Every row gives one point. Each copy is the shape, with its points in the same order, turned, moved and blurred by noise. Say if it was mirrored as well.

Shape (6 x 2):
[[-2.6  0.0]
 [-6.9 -8.6]
 [ 1.5  2.3]
 [-2.0  2.1]
 [-5.0  3.9]
 [-6.3  0.5]]
Copy 1 (6 x 2):
[[ -0.1  -1.9]
 [  4.6 -10.4]
 [  0.1   2.7]
 [ -1.7  -0.7]
 [ -5.1  -1.9]
 [ -2.6  -5.0]]
Copy 1 is: only turned
Copy 2 (6 x 2):
[[-0.9  1.1]
 [ 6.9 -5.9]
 [-2.5  5.0]
 [-2.4  1.6]
 [-4.7 -1.5]
 [-1.7 -3.1]]
Copy 2 is: only turned
Copy 3 (6 x 2):
[[ -0.8  -3.1]
 [  4.8 -11.6]
 [ -0.1   1.1]
 [ -2.1  -1.7]
 [ -5.3  -3.7]
 [ -3.1  -6.1]]
Copy 3 is: only turned

Shape (9 x 3):
[[ 1.5  5.1 -3.5]
 [ 4.0  3.8  6.5]
 [ 3.2  0.3  5.6]
 [-2.5  2.9 -5.8]
 [ 2.9  3.5  4.6]
 [ 2.0  6.9  0.0]
 [-5.8 -5.6 -4.0]
 [-3.6 -5.8 -2.3]
 [-2.3  8.4 -0.1]]
Copy 1:
[[ 0.4 -4.6 -2.9]
 [-6.0  1.6  3.8]
 [-3.3  1.4  5.4]
 [ 4.0 -2.3 -4.5]
 [-5.1  0.9  3.2]
 [-4.8 -2.0 -2.5]
 [ 9.6  2.9 -0.9]
 [ 7.7  3.1  0.9]
 [-4.0  0.4 -6.0]]
Copy 1 is: mirrored
Copy 2:
[[ 0.9  4.6 -3.4]
 [ 2.1 -5.9 -3.1]
 [ 2.2 -4.2  0.5]
 [-2.4  7.3 -0.3]
 [ 1.7 -4.0 -2.5]
 [ 0.8  0.9 -5.3]
 [-4.2  5.1  8.2]
 [-3.0  3.7  8.1]
 [-4.0  1.2 -6.1]]
Copy 2 is: mirrored

Shape, 8 rows:
[[ 5.9 -0.7  4.6]
 [ 6.9 -3.2  2.9]
 [-0.9  0.1 -5.6]
 [-0.7  0.4 -5.4]
 [-6.4 -4.6 -4.2]
 [ 6.2 -1.1 -0.9]
 [-2.3  2.2 -1.9]
 [-7.8  3.4 -4.6]]
Copy 1, 8 rows:
[[-1.1  4.2  6.7]
 [-1.1  1.0  7.9]
 [-4.0 -2.8 -3.5]
 [-4.4 -2.7 -3.2]
 [ 2.1 -5.4 -5.7]
 [-4.2 -0.3  5.2]
 [-2.7  1.2 -3.4]
 [-1.1  0.8 -9.8]]
Copy 1 is: mirrored
Copy 2 (8 x 3):
[[ 1.7  4.9  2.6]
 [-1.9  5.1  3.0]
 [-3.3 -1.7 -6.6]
 [-2.8 -1.1 -6.4]
 [-3.7 -8.2 -4.1]
 [-2.5  5.1 -0.7]
 [ 1.7 -1.9 -5.1]
 [ 2.3 -6.2 -9.1]]
Copy 2 is: mirrored
Copy 3 (8 x 3):
[[-2.0  7.6 -1.0]
 [-5.0  7.1  0.0]
 [-2.7 -4.5 -2.2]
 [-2.7 -3.9 -2.6]
 [-1.4 -6.8  4.8]
 [-5.4  3.7 -2.7]
 [ 1.5 -2.2 -2.0]
 [ 4.0 -8.2 -1.0]]
Copy 3 is: mirrored
Copy 4 (8 x 3):
[[-4.7  3.6  6.7]
 [-5.4  0.3  7.5]
 [ 1.3 -0.6 -3.7]
 [ 1.3 -0.7 -2.2]
 [ 7.9 -2.3 -1.0]
 [-4.7 -0.5  3.2]
 [ 1.4  4.0 -1.8]
 [ 5.8  3.8 -7.1]]
Copy 4 is: mirrored

Shape:
[[ 0.8 -6.1 -2.3  6.7]
 [-4.0  5.2  1.3 -3.5]
 [ 2.4  2.2  2.7  6.2]
 [-5.9  5.3 -3.9 -3.4]
 [-1.2  5.7 -1.0 -2.4]
 [ 1.6 -4.2  0.5 -1.5]
 [ 5.4 -5.4 -0.8  3.8]
 [ 1.4  5.0 -6.4  7.4]
 [-0.5 -4.3 -0.8 -4.1]
 [-2.2 -2.1 -5.2 -3.0]]
Copy 1 (10 x 4):
[[-4.1 -0.1  2.8  9.3]
 [-3.4  3.3 -1.0 -6.5]
 [-1.0  7.4  2.7  4.1]
 [-6.3  1.2 -5.2 -4.9]
 [-2.6  3.6 -3.3 -3.8]
 [ 1.1 -2.6  1.9  1.6]
 [ 1.9 -0.7  2.7  8.7]
 [-5.2  7.9 -4.9  6.6]
 [ 0.0 -4.9  0.2 -0.3]
 [-3.6 -3.3 -3.8  0.9]]
Copy 1 is: only turned
Copy 2, 10 rows:
[[ 2.5 -1.8 -1.9 11.0]
 [ 2.6  3.6  1.2 -4.0]
 [-1.2  1.8  4.9  6.4]
 [ 6.8  5.9 -1.2 -3.0]
 [ 1.9  6.0  0.4 -1.6]
 [-1.4 -1.2 -4.0  3.3]
 [-2.7 -0.2 -3.0 10.0]
 [ 4.4  8.9  2.2  9.3]
 [ 0.4 -1.4 -6.1  1.0]
 [ 4.5  2.2 -6.3  1.8]]
Copy 2 is: mirrored
Copy 3, 10 rows:
[[ 5.3 -4.2 -4.7 -5.5]
 [-3.5  7.3  2.0 -1.4]
 [ 6.8  2.3  2.5 -6.1]
 [-4.5  8.6 -2.8 -1.4]
 [-0.4  7.3  0.9 -0.1]
 [ 1.6 -2.5  0.0  0.5]
 [ 7.5 -4.3 -1.4 -1.3]
 [ 8.2  7.5 -5.4 -5.4]
 [-1.7 -1.9 -1.0  2.3]
 [-1.3  1.1 -5.4  1.4]]
Copy 3 is: mirrored
Copy 4, 10 rows:
[[-1.7 -7.0 -2.3 -0.3]
 [ 2.7  6.5  5.1 -0.3]
 [ 0.9 -3.7  5.9  4.9]
 [ 5.9  7.1  2.6 -2.2]
 [ 4.4  5.4  2.8  2.5]
 [-3.4  1.0 -2.0  2.1]
 [-3.3 -5.1 -3.7  4.8]
 [ 8.4 -5.8  1.3  3.5]
 [-2.8  4.6 -3.7  1.4]
 [ 2.3  3.2 -3.3 -1.4]]
Copy 4 is: mirrored

Shape (9 x 6):
[[-4.7 -4.1  5.9 -0.6  0.0  2.4]
 [ 0.4 -7.8  1.4 -1.7 -6.2  6.3]
 [-4.2  3.9  3.1 -4.8 -8.2  1.3]
 [-1.5 -4.8  0.0  3.1  1.1 -2.5]
 [-0.4  6.4  3.6 -0.4  3.5 -5.2]
 [-4.0  5.9 -0.7  2.6  0.2 -0.4]
 [ 6.2 -1.4 -2.2  2.2  2.8 -7.7]
 [ 3.5  4.7  0.1  5.6 -3.7  2.7]
 [ 8.3 -0.9 -6.8  3.9  4.7  0.7]]
Copy 1 (9 x 6):
[[-8.1  4.4  5.5  2.1 -1.2  1.1]
 [-2.6  5.7 12.2  2.9  2.4 -3.7]
 [-2.1  3.1  3.9  4.5 -8.7 -3.8]
 [-4.3 -0.2  2.8  2.9  5.1  1.1]
 [-1.6 -1.6 -3.8 -2.3 -4.7  4.1]
 [ 0.9  1.0 -0.2  5.4 -4.2  4.7]
 [ 3.2 -4.7 -1.2 -2.4  5.7  0.3]
 [ 4.5 -1.5  6.9  1.4 -4.1  4.9]
 [ 9.4  0.6  2.7 -0.9  7.7  4.0]]
Copy 1 is: mirrored
Copy 2:
[[ 0.4 -2.0  4.5 -4.0 -2.9  2.5]
 [ 8.8 -1.5 -2.1 -3.3 -2.2  4.5]
 [-2.3  1.0 -6.0 -6.0 -5.2 -1.2]
 [-0.4 -4.3  2.2  2.9  2.0  3.3]
 [-7.9 -1.0  2.1  1.5  1.3 -7.1]
 [-6.1  4.3  0.3  2.1 -0.5 -1.3]
 [-1.1 -6.2 -1.0  7.8  6.5 -3.7]
 [ 1.6  4.4 -2.1  6.0 -3.1 -3.8]
 [ 4.2  1.6  0.6  9.1  8.9 -2.4]]
Copy 2 is: only turned

Shape, 9 rows:
[[-7.5 -1.0 -4.4  2.8 -1.5 -1.8]
 [-8.2  7.1 -0.1  4.8  3.9 -2.8]
 [-6.8  1.3 -1.6  6.2 -2.8  3.7]
 [ 0.6 -5.6 -7.5  1.2 -3.1  2.5]
 [-5.4 -5.1  0.4 -3.7 -3.6  1.4]
 [ 5.7 -2.6  0.0  0.9  1.3  3.4]
 [-2.2 -3.1 -1.1 -2.0 -6.4 -2.7]
 [-0.6  4.6 -4.4 -7.2  1.8  6.4]
 [ 3.2  4.3 -1.0  4.2  1.7  6.3]]
Copy 1 (9 x 6):
[[-0.6  0.1 -6.3  1.2 -0.3 -7.1]
 [ 2.5  6.6 -2.2  7.5 -3.7 -5.4]
 [-2.7  2.4 -9.6  2.9 -3.7 -2.5]
 [-5.7 -1.2 -6.2 -6.4  3.3 -2.2]
 [ 2.9 -5.6 -7.2 -1.7  2.1 -1.4]
 [-3.7  0.7 -0.7 -3.7  1.3  5.7]
 [ 1.4 -5.3 -3.8 -4.2 -1.7 -3.0]
 [ 6.2  7.3 -5.9 -5.7  3.9  2.3]
 [-3.1  7.5 -3.7 -1.3 -2.2  5.6]]
Copy 1 is: mirrored
Copy 2 (9 x 6):
[[-4.0 -0.8 -1.6 -5.5  5.7 -2.1]
 [-1.8  2.6  3.5  1.5  5.9 -7.7]
 [-4.5 -6.8 -0.3 -1.2  5.4 -3.1]
 [-1.0 -5.8 -5.0 -8.2 -1.0  2.1]
 [-4.4 -1.3 -0.7 -3.9  3.3  8.1]
 [ 1.5 -2.8 -3.0  0.2 -5.9  3.3]
 [-7.7  0.0 -2.3 -5.0  0.0  4.1]
 [ 3.3 -2.5  8.3 -5.5 -2.4  2.6]
 [ 1.9 -6.2  1.5  1.5 -5.0 -3.1]]
Copy 2 is: mirrored
Copy 3 (9 x 6):
[[ 2.3 -4.4  6.8  0.4 -4.4 -0.2]
 [ 5.2  0.9  7.2 -9.1 -3.2  0.5]
 [ 0.8 -0.9  8.4 -1.7 -3.2  6.3]
 [ 2.6 -4.4 -0.4  7.4 -2.6  3.4]
 [-5.8 -6.1  2.4  1.2 -2.4  0.1]
 [ 0.2  2.1 -3.1  3.4  4.5  1.7]
 [-3.3 -1.3  1.4  4.0 -5.7 -2.5]
 [-0.1 -3.5 -8.3 -5.1 -2.7  4.6]
 [ 3.4  3.6 -0.7 -0.8  1.9  7.7]]
Copy 3 is: mirrored
Copy 4 (9 x 6):
[[-1.2  8.1 -3.9 -0.9 -5.7  0.7]
 [ 4.4  8.2  4.9 -1.2 -4.7  3.6]
 [-4.7  4.9 -0.4 -1.4 -6.0  5.5]
 [-8.7  3.9 -6.7  3.0 -1.3 -1.9]
 [-2.1 -0.1 -8.1 -4.3 -3.9 -0.9]
 [-4.8 -3.6 -1.4  5.0  0.2 -1.9]
 [-3.5  2.0 -5.2 -2.9 -6.0 -5.9]
 [-3.8  1.5 -0.4 -3.7  8.6 -1.2]
 [-6.0 -0.6  4.4  3.6  0.8  2.7]]
Copy 4 is: mirrored

Shape (11 x 8):
[[-3.5 -0.2  2.0 -1.0 -3.2 -8.4  4.4  5.7]
 [-2.3 -3.5  0.7  5.9 -6.6  4.1  2.5 -2.6]
 [ 2.6 -2.1  0.9 -1.4  2.1 -0.1 -3.8 -6.9]
 [-2.0 -9.5 -4.7  6.6  0.2 -2.3 -0.1  1.2]
 [ 4.4 -6.4  3.9 -3.2 -4.8  5.3  8.1 -4.3]
 [-0.7  1.5 -4.8  4.9  1.1 -0.3 -2.6  5.1]
 [-1.7 -5.9 -2.1  1.9 -1.4  3.5 -4.4 -6.2]
 [ 0.4  1.4  7.4  4.3  0.9  3.6  0.8 -0.1]
 [-8.5  0.5 -4.1  0.0  8.7 -8.4 -3.3  4.1]
 [-0.2  4.8  0.1 -1.2  5.1 -0.7  4.0 -4.0]
 [ 4.0 -2.8  1.3  3.9 -0.7 -4.8  4.4 -5.3]]
Copy 1, 11 rows:
[[ -7.0   0.4   4.3  -1.8   5.6  -5.1  -2.3   1.8]
 [  1.8  -7.2   4.5   2.8   2.8   4.3  -5.8   6.9]
 [  5.9  -4.2  -1.2  -0.5  -3.6   0.7  -0.3  -2.5]
 [ -3.6  -9.2   0.3   7.3  -3.0  -4.3  -5.0   4.4]
 [  5.7  -7.3  -3.1   1.9  10.4   3.3  -0.5   3.3]
 [ -3.8   2.3   1.4   5.0  -5.6   0.0  -2.0   3.4]
 [  4.0 -10.1   2.5   1.9  -5.3   1.7  -1.5   2.6]
 [  6.7   1.0   6.1   4.5   4.0   1.3  -2.9   1.0]
 [ -9.2  -0.1   6.1   3.6  -6.1  -7.2   1.5  -4.1]
 [ -0.6   0.4   1.3   2.6   1.8   3.7  -0.2  -6.3]
 [  1.2  -4.6  -2.8   1.4   2.8   0.0  -7.7  -2.8]]
Copy 1 is: mirrored
Copy 2, 11 rows:
[[-6.5 -2.9  2.2 -7.6  0.5 -0.2  5.9 -1.8]
 [ 2.9  2.0  4.1 -4.2 -6.7  3.8 -3.4 -3.3]
 [ 0.7 -1.7 -5.1  0.4  0.9 -2.9 -6.1 -1.9]
 [-0.5 -5.7 -3.5 -1.8 -7.5  5.5  0.5 -2.1]
 [ 3.1  0.2  6.2 -5.3  3.7  5.7 -9.5 -4.9]
 [-2.0 -3.3  0.3  1.6 -6.3 -2.5  2.6  3.9]
 [ 0.8  0.1 -4.4 -0.5 -6.4  2.3 -7.7 -1.1]
 [ 6.7  2.8 -0.2 -2.3  2.6  0.4  0.7  0.9]
 [-9.2 -2.8 -8.9  3.1 -1.3  0.0  8.0 -0.2]
 [-1.9  1.4  0.3  5.0  4.9 -3.0  1.9 -3.0]
 [ 3.0 -5.0  1.1  0.0 -0.1 -0.1 -1.3 -7.6]]
Copy 2 is: mirrored
Copy 3, 11 rows:
[[ -3.5   2.5   6.0  -0.7  -5.0  -8.7   0.2  -5.6]
 [ -1.7  -5.1   3.7  -0.2  -2.3   6.5   0.9  -6.7]
 [ -2.0   0.2   0.9  -6.5   6.9   3.3  -1.6   0.0]
 [ -2.4 -10.1   1.0   2.6   2.1  -2.9  -2.1  -2.3]
 [  6.0  -3.3   7.3  -6.9   0.3   4.3   8.2  -4.0]
 [ -6.1  -0.6  -2.4   4.3  -1.9  -1.4  -0.4   1.6]
 [ -1.3  -6.3  -1.3  -3.6   3.4   6.0  -3.2  -2.2]
 [ -6.4   0.6   6.9  -2.8  -2.7   6.0   1.8   2.2]
 [-12.7   0.1  -3.1  -3.0   0.7  -9.9  -4.5   0.1]
 [ -8.5   4.5   1.1  -6.0   4.2   0.5   5.3  -1.9]
 [ -2.3  -0.8   7.5   0.0   6.8  -0.2   2.7  -4.3]]
Copy 3 is: only turned
Copy 4 (11 x 8):
[[-2.4  0.1  3.1 -6.5 -1.1 -6.2  8.3  4.8]
 [-4.3  2.3 -1.8  8.0 -1.5 -3.2  6.2 -0.8]
 [-0.8 -1.0  2.4  1.3  2.3  2.3 -2.6 -4.7]
 [-4.4 -4.9 -2.1  4.2 -4.5 -6.0 -1.6  4.5]
 [ 5.0 -3.3 -2.4  6.0  2.0 -0.2 10.4 -4.9]
 [-2.8  5.3 -2.8 -2.1 -4.6 -4.7 -2.8  3.2]
 [-5.4 -1.7 -1.8  5.9 -1.6  1.8 -1.2 -3.7]
 [ 0.4  6.1 -0.8  3.5  6.0 -0.3  3.0  2.8]
 [-5.1 -0.4  3.5 -8.5 -4.9  1.4 -4.0 10.1]
 [ 4.2  4.1  4.9 -1.0 -1.8  4.0  1.3  1.7]
 [ 2.3 -1.3  6.6  4.3  0.3 -5.2  2.3 -0.8]]
Copy 4 is: mirrored
